Each row is a point. The points of each table are mixes of a few directions, plus a little noise. Count the directions of each table, and those that both share. Where both have some left over, give the other angles between the two spaces (their principal angles), to ten degrees, smallest first.
In the rows, 128 means zero.

First (6 x 2):
[[ 39 151]
 [207 107]
 [ 67 144]
 [137 125]
 [168 119]
 [154 122]]
Second (6 x 2):
[[190 111]
 [ 89 139]
 [ 79 141]
 [159 120]
 [ 51 149]
 [200 109]]
Directions: first 1, second 1, shared 1

First (8 x 4):
[[130 130 129 131]
 [138 148 155 165]
 [123 118 115 113]
 [143 156 164 178]
 [135 140 143 149]
 [112  94  83  69]
 [ 97  59  38   8]
 [150 177 191 210]]
Second, 6 rows:
[[126 130 130 125]
 [ 77 208 228  22]
 [150  93  84 174]
 [146 101  94 164]
 [145 102  95 162]
 [124 135 136 119]]
Directions: first 1, second 1, shared 0; angles 90

First, 9 rows:
[[130  97 156 121 126 117 156 137 120]
 [122 249 109 122 166 215  73 125 166]
 [128 126 139 124 131 132 135 132 128]
 [129 108 114 136 117 106 127 123 121]
 [130  76 125 135 108  85 146 125 112]
 [127 152 130 125 137 147 121 129 135]
 [129  98 144 125 122 111 148 132 119]
 [130  84 122 135 110  90 140 124 113]
 [126 164 113 129 136 150 106 124 139]]
Second (8 x 9):
[[119 127 117 135 140 119 127 137 134]
 [123 128 122 132 135 123 127 133 131]
 [103 127  99 147 160 104 125 152 145]
 [ 83 126  75 161 186  83 122 171 159]
 [146 129 149 115 104 146 130 111 115]
 [178 130 187  90  63 178 134  80  93]
 [150 129 154 112 100 150 131 107 113]
 [121 128 120 133 136 122 127 134 133]]
Directions: first 2, second 1, shared 0; angles 70

First (9 x 14):
[[136 113 127 137 122 153  92 132 154 139 153 142 123 115]
 [117 153 127 114 137  89 186 124  86 113  89 107 138 149]
 [109 176 129 103 144  55 235 119  52  98  56  88 145 168]
 [121 144 128 119 134 103 164 126 102 118 102 114 133 141]
 [149  74 129 158 108 210   7 137 213 163 210 173 109  84]
 [129 125 128 130 128 131 124 129 132 129 132 131 127 127]
 [147  80 127 154 111 202  21 135 204 158 201 167 112  88]
 [122 143 129 120 134 105 163 126 104 118 104 116 132 141]
 [122 142 128 120 133 105 161 125 104 119 106 117 133 140]]
Second (11 x 14):
[[131 107 112 194 116 126  81 122 149 210 114  76 115 138]
 [156  80 167  83 215 123  77  59 135 112 142 158  44  76]
 [129 129 104 131 119 123 112 154 138 101 123 181 146 121]
 [148  99 181 125 115 156 169 127 202 153 126  70 116 203]
 [144 182 137 176 133 160 187 155 174 107 131 102 112 127]
 [ 97 168 118 109  81 134 176 152  76 116 143 111 185 139]
 [101 109 117  68  62 136 124 161 105 105 152 174 207 160]
 [109  88 136  71  84 142 101 128 110 137 161 144 172 150]
 [138 153  84 214 146  92 117 144 141 152  73 119 109 118]
 [137 147 126 128 189  90 141  99  98 103  97 136  84  93]
 [118 146 126 109 148 126 123 108  80 113 146 136 119  82]]
Directions: first 1, second 6, shared 1

First, 9 rows:
[[110 116 147 170 112 119 134  87 113 145 106 145 121 119 105 116 123 146
  155 174]
 [128  99 160 144 144 152 104 114 109 149 104 137 140 131 109  97 124 145
  151 164]
 [125 147 103 122 101 130 101 148 151 126 126 130 107 108 144 130 133 127
  128 115]
 [139 102 131 134 129 121 128  89 133 122 135 113 103 149 119 134 116 132
  137 138]
 [162 181 113  88 138 120 156 137 147 115 170 119 160 101 148 169 158  73
   61  78]
 [119  81 149 139 148 138 112 105 111 127 110 122 114 158 110 104 108 148
  158 161]
 [ 86 109 129 153 125 112 151 151 103 124 108 140 122 153 122 113 108 165
  163 142]
 [149 129 122 134 114 132 131 155 138 151 146 126 143 135 135 130 127 147
  132 102]
 [134 185  97  69 141 127 130 165 146  92 149 123 139  96 159 158 157  70
   67  78]]
Second (8 x 20):
[[124 114 132  78 122 119 148 155 131 132 144 118 121 123 115 117 139 132
  104 109]
 [123 157 137 139 147 137 178 131 114 108 128 133 150 117 132 143 125 110
  104 119]
 [143 137 109 249 121 152  42  60 136 133  88 149 121 144 155 141  98 137
  208 175]
 [144 134 133 147  92 164 153 142 149 140 129 119 106 101 124 120 111 154
  120 115]
 [111 114 128  64 156  85 128 141 110 120 142 127 145 146 122 126 154 107
  108 122]
 [117 109 125  84 141  98 109 134 120 130 137 127 131 144 124 122 146 119
  125 127]
 [144 138 128 182 101 166 124 117 145 136 114 128 112 113 132 129 104 149
  146 134]
 [114 120 130  76 145 101 142 144 117 123 142 126 138 135 121 125 148 115
  106 118]]
Directions: first 6, second 3, shared 1; angles 60, 60
